Rows are points. Examples show where two turns around zero, p and q, send a point. Write where each new point lands after one turn and then the other. Backwards means that the second turn is done in reverse. Each puzzle has new turns, and all numbers are rounded.

Turn p:
[  5 -22  42] -> [ 16 -17  41]
[29 -7 22] -> [34 -5 14]
[ 11  -9 -42] -> [  0 -14 -42]
[-25   7  10] -> [-22   8  15]
[-20  31 -32] -> [-28  28 -29]
Turn q:
[-11   7 -17] -> [-16   6 -12]
[-46 -32 -18] -> [-46 -36  -5]
[43  8 12] -> [44 12 -1]
[15 17 23] -> [20 18 18]
Where do these land?
p, then q: [-15   8   0] -> [-14   7   8]
p, then q: [ -7 -12  33] -> [13 -9 32]
q, then p: [ 26  48 -20] -> [  7  48 -32]
p, then q: [ -4 -44 -12] -> [ -4 -45  -6]

Turn p:
[  4   6 -21  26 -26  20] -> [ 14   6 -20  23 -27  20]
[ 18  17  32 -17  24  13] -> [ 13  16  29 -18  31  12]
[-16  13   8 -17  22   5] -> [-21   8   6 -13  22   9]
[-23 -30 -19  32  -4  -9] -> [-17 -30 -15  35 -14  -8]
[ -3   3  -7   0  19 -21] -> [-10   2  -8   3  18 -20]
[  6 -19 -15  -4  -9   3] -> [  8 -19 -13  -5 -11  -1]
[ 13  10  22 -20 -26 -10] -> [ 11  16  22 -24 -20 -11]
Turn q:
[31 -2  8 -6 16 -3] -> [31 -4  7 -6 16 -7]
[-28  29  -5   4  -7  26] -> [-25  32   3   4  -6  27]
[-19  -3 -11  -4  22   4] -> [-17   0 -14  -7  20   7]
[ 12 -21  27  -3   8 -22] -> [  8 -27  20  -4  10 -24]
[ 42  -6   9   0 -30 -23] -> [ 38 -10  10   5 -29 -27]
[-20  -8  -4 -28 -15 -13] -> [-20  -6  -6 -28 -18 -11]
[ 0 -8 -5  9 -9 20] -> [ 1 -6 -3  9 -9 21]
[-18  20 -18  26  15  12] -> [-16  23 -16  24  16  15]
Where do these land?
p, then q backwards: [  4  32 -32 -35  48 -23] -> [-18  19 -31 -26  57 -24]
p, then q: [ 14  -8  -5  15 -14  32] -> [ 25  -7   1  12 -13  27]
q, then p: [-24  -4  -2  16  -2  -3] -> [-21  -6  -3  18  -6   5]
q, then p: [-32 -16   9 -14  -9  -7] -> [-32 -16   7 -12 -14   0]
q, then p: [ 26   1 -19   5  -5   5] -> [ 28   5 -16   3  -4   0]
q, then p: [ -1   8  12  -2 -13 -13] -> [ -4   9  13   0 -10 -13]
p, then q: [18  6 15 11 -7 21] -> [24  5 19  8 -1 14]
p, then q: [ -5 -20  21   4   1 -12] -> [ -8 -21  17   4   2 -13]

Turn p:
[ 10 -30   2   1 -29 -25  11 -10 -35] -> [ 23 -34   3  12 -18 -22  27 -10 -21]
[ 26  20  15 -27   2  24   1  -9  10] -> [ 17  24  19 -27   9  22   4 -15   7]
[-16  14 -12 -24  22 -19   9  28  16] -> [-14  10 -17 -30  14 -19   0  29  15]
[-14 -27  27 -19   1 -15  31  29  20] -> [ -7 -27  20 -17  -1 -13  21  32  37]
[ 12  21  -3 -19  11 -36   5   0 -22] -> [ 17  14  -7 -14  19 -36  15   1 -15]
[ 29 -10 -16  22 -16  -5  -9   6 -14] -> [ 34  -6 -17  22 -14   3  -4  -1 -11]
[  8  10  -9  17 -27  18 -33  18 -16] -> [ 16  13  -3  12 -30  17 -21  12 -29]
[-31  17 -37 -13  16  21  24 -33  -2] -> [-46   9 -31 -14  17  17  21 -26 -11]
[-7 30 -3 20  0 25  7  8  2] -> [-14  31  -4  15   0  24   4  11  -3]
[  9 -20  16  10 -13 -17 -19 -32  15] -> [  8 -14  17  15 -14 -17 -17 -35  14]
[-27 -25  21  33  32  29 -27  -5  25] -> [-33 -19  21  28  17  24 -48   2  17]
Turn q:
[-15  19  25 -31 -13  12  -9   4  18] -> [-10  17  16 -30 -12  -3 -12  22  24]
[-25  -6  -7   1 -21   0 -21 -10   1] -> [-27  -9  -8   2 -13   3 -23  -5  10]
[ 30  -4 -15   7 -23  19   4 -14 -34] -> [ 24   0  -2  10 -30  27  -5 -24 -23]
[ 18 -30  18  29  39 -34  20  19 -16] -> [ 20 -36  19  23  35 -26  31  -4 -25]
[-20 -14  30 -10   7  27  22  -4  -3] -> [-15  -9  30 -21  -3  18  28   2  11]
[-16 -33 -22 -20   9  22 -15  16 -29] -> [-17 -30 -12 -19   5  36  -9  10 -30]
[-13  25 -13  -9  -9   4 -19 -23  -3] -> [-20  27  -8  -5 -11   2 -23 -11  -2]
[ 34  19   2 -10  34  23  -9 -19  25] -> [ 25  41   8 -11  37  18  -4  -9  10]
[ 24  14 -20 -12 -19 -25 -18 -36   7] -> [ 16  20 -22  -6  -9 -19 -33 -35   3]
[-28  20   2  13 -18 -33  37  23  17] -> [-14   1 -15  15 -22 -44  33  23  16]
[ -2 -24 -18   7  12  17  -4  30  24] -> [  3 -20 -21   7  25  23   6  25  13]
[ 14  14  18  34   2 -34  14  13  -8] -> [ 16  -1  16  36  -2 -37  14   3  -9]
Where do these land?
p, then q: [-34 -46 -36  12  11  -4 -24  17  11] -> [-26 -49 -35   6  10  18 -32   8   0]
p, then q: [ -6 -16  -6   1  13   2 -38 -15 -10] -> [-13 -14  10   0  10   8 -32 -18 -17]
q, then p: [ 30 -22  17  24   5  12  10   4 -13] -> [ 24 -14  20  25  13  21  10 -10  10]
q, then p: [  5 -15  14  -9  14  39  48 -41   9] -> [-16  12  19 -20  16  31  44 -34  28]
q, then p: [ 26  31 -13  17  12 -29   4 -14   5] -> [ 15  31 -19  24  17 -26   3 -15  -7]
p, then q: [  0  12  33  25 -19  -7   0  -8  14] -> [  1   9  23  26 -11 -20   0   0  27]
q, then p backwards: [  2  14 -24 -17 -20  10  15   4  -1] -> [  5  13 -28  -6 -23   5   2  14   5]
q, then p: [ -5  21 -20   2  23  10  -1  14 -35] -> [ -4   9  -2  10  10   9  16  21 -43]
p, then q: [ -6  20  10 -22 -24 -32  14  -2   3] -> [  7   7  -5 -15 -22 -42  12  -1   5]
p, then q backwards: [-12   3  25 -34 -14   0 -29  42  16] -> [ -6  17  37 -44 -21   8 -18  21  -5]

Turn p:
[ 9  4 15 -3 24 15  7 -4 -7 25 11  3] -> [10  5 14 -3 23  8  8 -3 -5 29 14 -1]
[ 30  -9  11  -6 -14  -1  12   9  17 -27  21  -5] -> [ 28 -11  11  -6 -13  -1  15   2  20 -28  17 -10]
[ -7 -15  27 -20  18 -27   8  23  10 -14   2 -20] -> [-12 -16  25 -26  15 -25   6  19   4 -19   4 -23]
[  5  14  24  23 -25  13  15  -1  21 -17  -7 -22] -> [  0  15  23  23 -20   8  27  -4  17 -19 -12 -17]
[-11 -16   4  12 -23 -29  -1  -1 -30  18  14 -16] -> [-14 -15  -6   5 -27 -28   6  -7 -31  13  11 -15]
[-10  13   0  25  31  17  17 -29 -25   7 -26   5] -> [ -6  13  -8  22  39  10  17 -24 -21  17 -26   7]
[  0  22 -18  -9 -22  20  -4  10 -19  -2  -8  25] -> [ 13  21 -13  -4 -18  21  -7  10 -19  -3  -8  28]
[-18  21 -14  34   3  23  -2  12  19  17  28 -29] -> [-26  22  -6  36  -2  26   4  12  10   8  32 -25]
[-20 -14 -16  -6 -18  13 -11   2  15   1   5  27] -> [-14 -13  -9  -2 -18  16 -10   8  13   2   4  33]
[-13  12 -16 -18  -8  24  13  -8  20  26 -27  13] -> [-10  21 -13 -13  -3  21   7  11  22  28 -25  20]
[ 12   2 -10  -6  15 -27   3 -27  18 -23  11  26] -> [ 11  -2 -13  -7  18 -25  -7 -25  26 -20  10  22]
[  8   9   3 -11  10   1 -31  -6 -27  15  -7  20] -> [ 14   6   6  -6   7   0 -33  -9 -25  19  -4  15]
[  9 -22 -17   8   3 -28 -22  25  -3 -10 -10  -3] -> [  5 -25 -14   8  -2 -22 -28  22  -5 -14  -6 -11]
[  3 -21   7 -22   6 -13  -4  -6  -9 -17  -7 -24] -> [ -1 -21   3 -26   3  -7  -4 -11  -5 -13 -12 -24]
Turn q:
[ -6   4  23  17 -12  12 -19 -22   4  26 -10 -10] -> [-16   6  15  12  -6  10 -10 -15   8  31 -14 -24]
[ 28  11   7  10 -15  40   3  -6   2  11  -2  -3] -> [ 29   5  16   7 -14  34   5  -3   4  20  -4 -11]
[-13  33 -17  -1  19 -21   7  16  -7 -10   2  15] -> [ -3  34 -14   1  14 -18   6  15  -2 -12   7  26]
[-27   1 -13   5 -14  -8 -12  -6  46   0  32   4] -> [-27   1 -15   1 -19   0 -14  -5  42  -5  35   0]
[ 21  13   2 -11  -4 -17  23 -13  18   1  -8  24] -> [ 19   9   5  -9 -14 -19  19 -25  14  -1  -3  21]
[ -7 -19  -8   4 -19  -6   9  19  -9 -12 -26 -13] -> [ -8 -19  -5   8 -17  -4  13  21 -15 -17 -21  -5]
[  9  -7  -2 -11   6  -9  -8  27   3  30  40 -13] -> [ 14 -14 -18 -14   6 -16 -17  22   4  28  31 -10]
[ 17  16   5  25 -12 -15  19   4  -5 -21  -2 -13] -> [ 21  13   6  29  -9 -16  13   5  -2 -19  -1 -12]
[-13 -19 -36  26  35  -2 -22  -5 -21 -10 -35  -9] -> [-19  -9 -33  25  38  17  -6   5  -8 -17 -42   7]
[-21  18   4 -17 -12  24 -11 -20  -6 -13   7 -30] -> [-16  23   4 -17  -6  26  -7  -4 -10 -12   8 -35]
[ 25 -23   0 -21   3 -17   7   1 -16  -5  -7  39] -> [ 19 -23   6 -13  -1 -18  -3 -17 -20  -4  -9  39]
[ 18 -13   3 -23  19  18 -18  19  -6 -28 -14  10] -> [ 17 -14  17 -24  17  15 -16  16  -6 -22 -18  18]
[ -7 -13  10 -14   1   8  -2  -3   3   9  25  25] -> [ -7 -13  11 -14   1   4 -10 -11  -1  13  27  17]
[-23  -1  22  10   6  -5  24 -11  -6  20  -3 -26] -> [-21   1   6   7  12 -12  29  -4  -7  17   4 -31]
Where do these land?
q, then p: [ -4 -12  16 -10 -19   2   0 -21  17  -1   6   4] -> [-14  -9  13 -11 -20   2   6 -24  11   3   1  -2]
p, then q: [ 14  21 -23  17  17  -5  -7 -15  30  17 -21 -14] -> [ -1  24 -24  12   8   2  -1   6  44   9 -20 -10]
q, then p backwards: [ -3 -22  -1 -19 -41  37  -5  -9   4 -11   8 -35] -> [  0 -22  -3 -18 -27  27 -18  13  -9 -14  16 -46]
q, then p: [ -4  15 -16  -8  20 -20  -2  27  12  -5   4   7] -> [  4   9 -11  -8  11 -15 -15  25  11 -17  12  16]
q, then p: [ 11   8 -18  -7  16   4  22 -38  -4 -28  11  14] -> [ 20   9 -12  -3  20  14  13 -42   7 -19   7  15]
p, then q: [-14  -5   8 -10 -26   1   7  12 -18  22  -5 -12] -> [ -9  -1   0  -8 -23  -6  12  13 -29  17  -1  -8]
p, then q backwards: [-27 -29 -22   0  11  -3   8  10 -17  10  28  11] -> [-27 -32 -20  -8   6   0  11  14 -13  16  25   7]
p, then q: [ 30 -11 -19 -23  13  23 -41   9   9   6   3  13] -> [ 23 -18   1 -18   2  27 -44   7  19  18 -10   3]
p, then q: [ 27 -14  18  11 -14   5  26  19   6   0 -16   2] -> [ 27 -20  16  11 -11 -17  27  12   4   1 -11  -2]
p, then q: [ 18  22  -5  -1  21 -15 -16  -3   1  11  15  -8] -> [ 12  20 -14  -2  16 -10 -25  -3  11   6   7 -15]
p, then q: [ -5   1  13   0   7  -1  21  11 -12  23 -28   9] -> [  0   3   3  -3   9 -19  23  14 -13  22 -18  13]
p, then q: [-10  -7  29   8 -48 -41   0 -10 -25 -19 -10  -5] -> [-17  -2  12  16 -35 -36   3 -24 -38 -26 -15  -9]
p, then q backwards: [-18   5  20  12  48  -3 -18  -4  -4  -5  -6   0] -> [-16  -9  28  14  36  -2 -20 -11 -19 -10   3   3]
p, then q backwards: [ -9   3 -18   3   2  15   7  -9   9  14  19   3] -> [-13   5 -17   7   4  12   5  -6  10  16  16   6]
q, then p: [ -5  25  17  28  -8   3  -2  21  -8 -33  -7  12] -> [  5  17  34  30   0  -6   4  13 -14 -27   1   9]

Turn p:
[ 21 -19  15   6  -2  -4   5   3  -8 -17 -11   9 -10 -24] -> [ 13 -16  17  10  12   0  12  22 -22  -7  -4   3 -13   1]
[ -1  15 -15  -2 -24  11  -7  13  21 -13   3 -24   0 -18] -> [ 11  15   6  11 -15  12  10 -17   9 -25  -9 -19  -7 -20]
[ 20  16 -26  16   9  21 -16 -24 -21  -8  -5  16 -18   6] -> [ 15   3  -3   4  24   0 -42 -25 -23  -1   1  13 -12  -2]
[ 21  -2  -8 -16  24   8   8   1  -2  27  16   7  -2  15] -> [ 12  -3 -29 -10   7   9 -18  10  15  13  13  -3  -7  22]
[-19   6   1  -2   5  -9 -10  -5  -8   6 -20  -3  -6 -13] -> [-11  -1  17 -14   6  -2   0  -3   1  15  -8   0  -5 -19]
[-10  -3 -15  11  -8   8  26 -22   1  -1 -26  -4   8 -21] -> [ -6  -1  -3  -1  24  20  28 -18  -9   0  -6  18  -6 -19]
[ 26  -7  -2   5 -14  14  15  -6   9  25 -20  19  15  12] -> [ 20 -20 -22   6  -5  20   6  -5   2  11 -11  33   1  11]
[ -8  20 -11   9  23 -21 -10   6  19  -9  23 -22 -15 -11] -> [ -1  26   6  11   8 -17  -9   7  23  -7  22 -23  -3 -25]
[ -8  27   6   1  10 -21   3   2  14  15  21  21 -26  14] -> [ -1  17   6  -3   0 -29 -17   5  36   3  14  18 -10  11]
[-23  -8  22  11  -1  13 -18 -11   6 -16   0 -24  15  20] -> [-20 -15  12  11 -10  -5   4 -24  -6   1   9 -18  35  -1]
[ -6 -12 -22  17 -24   7  16  15 -21  23  -7  12   9   2] -> [ -9  15 -17   0 -21  21  10  -3 -22  14  -5  27 -17   4]
[ 20 -20  11 -26 -15 -26  -4 -17   9 -17  -6 -11  15  23] -> [  3 -32 -26   0  -4 -29  12   9  -2 -14 -22 -12  20   0]
[  1 -11  20 -13  15  -2 -21   4  22  -6  21 -11  25 -24] -> [  6 -14  11  -9  -9  11   3  25  12 -19  20 -25  26 -14]
[-17  22  15  -8   5  -6  11  18 -14  27  12 -19  19   7] -> [  2  26  -2 -24 -18  -1  17  -2  14  29   9 -13  15  11]
[ 16  -7 -11  -1 -12  19 -11  23   6 -21 -26   9  -1  20] -> [  4  -7   0  30  -9  14 -16  -3  -9  -5 -38  -2   2  11]
[-16 -16  22   6  10  12 -11 -13  -6  -5   6   2 -26 -14] -> [-16 -20  31  -3   9  -3  -5  -3  -8  -3  22  -7 -13   5]
[-15   0  -1 -15  -1 -24  25  13 -25 -10  20  23  -2   6] -> [-19  28  -5 -19   3 -19   8  25  -8  -8  -6  10  -5  26]
Turn q:
[ -1 -21  26  15 -11  19   0  15  -9  -8  -3  -2  -2  24] -> [  9 -25  25  16  -9   6   4   8  -9  -7   1  -8 -15  24]
[  9  -5  26 -14  12 -12 -10  -4 -11  20 -16 -11  -8  -7] -> [  9 -13  25  -9   8  -5   2  -4   1  30  -1   3   5 -20]
[-11  10  23  20  12  -7   5   5  24  -8 -22  30 -31 -27] -> [-36  16  25  20   0  17  -2  21   2  -2 -10  16 -16 -34]
[-47  14  -7  -5 -24  -9  -2   6 -21  20   4 -10 -11   5] -> [-35 -10 -10  -9 -14  -2 -22 -15  -5  26  20 -24  -4  13]
[  7  20  -9  -1  -7  10 -27   5  -4  -9  20   0   9 -10] -> [ 15  24   0  -9  -1  11 -12 -10   9 -15  11 -20   6   1]
[  2  -7  16  -8  17  16   4  18   3 -20  -6   6 -19  -4] -> [  2  -3  13  10  14  20  17   3 -13  -6  -1  -2 -24 -12]
[  4  12 -30   7 -16   8 -32 -17   1 -11   2 -17 -20 -33] -> [  1  16 -12   0 -15   9 -24 -33   3 -19 -15 -24  13 -32]
[ 15 -19   8  43  -1 -32  -7   2  10 -22  -8 -17   8  19] -> [ 10 -20   9  25  -1 -32  -9  39   3 -22 -13 -15  14  -5]
[ -5  -1  -9  -5   3   0  -6  12 -14   8  27  -4  -7   1] -> [  9  -2 -15   6   9  13 -11  -8   2  11  18 -11   0   6]
[ 36   5  -3 -10 -16 -14  37   3   3  20 -21   2   7   9] -> [ 15  17  -8   3 -18 -28  22  12 -10  31 -20  20   0   9]
[-21  17 -16   8   5  15   4  -4 -15  -7 -10 -17  35  -9] -> [-21   9   1 -15   9  -8  10 -17 -14 -18   4 -14  30  19]
[ 23 -18 -11 -10 -11 -18   5 -10   8 -11  11   7   8   7] -> [ 26  -3 -21  -2 -11 -17  -1  11   1 -11   3  16  -4  -6]
[  1   7  15  -2  15  17   9 -11  -4  -3   2  -2 -12  16] -> [ -2  -6  12   9  16  -2  13 -15  12   1  -4   3 -17   9]
[ -4   8   4 -17   5 -11 -16  10  12  14 -17  -1  -4   7] -> [ -3   0   5 -25   5   3  -3  13   4  20 -11  -8  -7  -8]
[  4  -5 -12 -10  -4   2  13  15  35  27  -5   6  12  -2] -> [ -2   6 -20 -15 -13  18  16  23   6  16 -17  14   9   8]
[ -5 -16 -27  10  19   4 -16  -3  -1  -1  16  25  22  17] -> [  9  -4 -16  -9  23  10 -26  10   1 -25   1  17   8  24]
[ -7   0   6 -19   2  12  37 -42 -17 -11  25   5  14 -12] -> [ -5  -2 -11   3   0 -16  25 -39   7 -13  33  35   1   5]
Where do these land?
q, then p: [-15  18   7   8   4 -17   5   5 -15  37  -7  -1  21 -17] -> [ -6   9  -5 -31 -25   7   2   3  17  17  12   7  28   1]
p, then q: [  7   4  17  -6  -2  18  13  22  -3  30   5   8   0 -12] -> [ 18   2  -1   5 -15  12  14  -3  13  16 -11   3 -25  21]
p, then q backwards: [ 17   7 -12   8  -1  12   2  11  -5  20 -15  -2   6 -19] -> [ 19  -9   1 -19   1  10  -7  17   3  10   5  10 -17 -10]
q, then p: [ -2 -20  -7 -10  29   6 -21  -7 -34  -1  -4  -5 -22   4] -> [  0 -32   1 -10  25   4 -22  10 -20  13  21 -12  -2  -8]
p, then q backwards: [  0  -7   3 -13  34  -7  -8 -27  -8 -11   5  21 -11  -1] -> [-22  -5  -4   3  29 -23 -19  -4 -12  -2  -4   9  12  19]
q, then p backwards: [ -6 -18   0 -18 -11   6 -22 -41 -25  -5   6  10 -16  18] -> [ 10  11  -2  -4 -19  18 -26 -37   2  16   2  12 -31   6]
p, then q backwards: [ -8  -4 -18  15 -24   3 -18  -2  15 -32  14 -10  -2  13] -> [ -4   1 -14  30 -17   5   5 -18  -8 -30   0  -6 -10 -20]
p, then q: [  1   0  -8 -22  -5  -9 -17  -6  20 -29   2 -16  -1  41] -> [-13 -17  -9 -16  -3 -29  -9  17  -6 -27 -17 -19  24 -14]
q, then p: [  3   5  -8  -5 -19  12  20  10  12  16 -16   1  31 -29] -> [  6  22 -10 -25 -11  11  19 -16  -4  -3 -23  19  14  18]
q, then p: [  8   8 -16   9  -5 -16   7  18  10  24   7  14  -6 -11] -> [ 10  21   0  -1 -21  20 -15  -9   8  12  -5  12  -2 -10]
q, then p: [  7  28   5  19   6  19  19   7  -4   9 -13   9  15   7] -> [ -2  13   7   4   4 -15   4 -15  14  24  -7  15  24  17]
q, then p: [ 11  -3   2   4  -7  -9  45  -2 -12  18   2  -9  10 -12] -> [  0  19 -23  -7 -10  -3  13   4  -6  11  11  40   5   0]
p, then q backwards: [-15  12   0 -13  -7  -3  -3  -8  16 -32  20 -20 -20  -2] -> [ -6  27   3  15   0   5 -10 -18  -2 -37   2 -18   3   4]
q, then p backwards: [  5 -10  12  -7  -5 -12 -27   7  -9 -48  -2   8 -17  13] -> [ 22  -6  -9  -3  -5  -5 -24  -6  -2 -14  15  -5 -34 -36]
p, then q: [ 16  -9  12   6  -5  -5 -21  -5  27 -28  25 -22   3   7] -> [ 14  -8  -7  19 -11 -19   3  16  -1 -32  14 -20  25 -10]
p, then q: [-21  -9  -7   8   2   5  17  15   5  11   4   6  23   2] -> [-20  13  -7  -5  -8  14   7  -5   0  -4   5   2  -3  30]
p, then q: [ -7  -2  18  19  16  -3   9   2  10  21 -31   6 -14  -2] -> [-10 -11  12  12  -1  24  -1  16  15  22  -6  27   6   5]
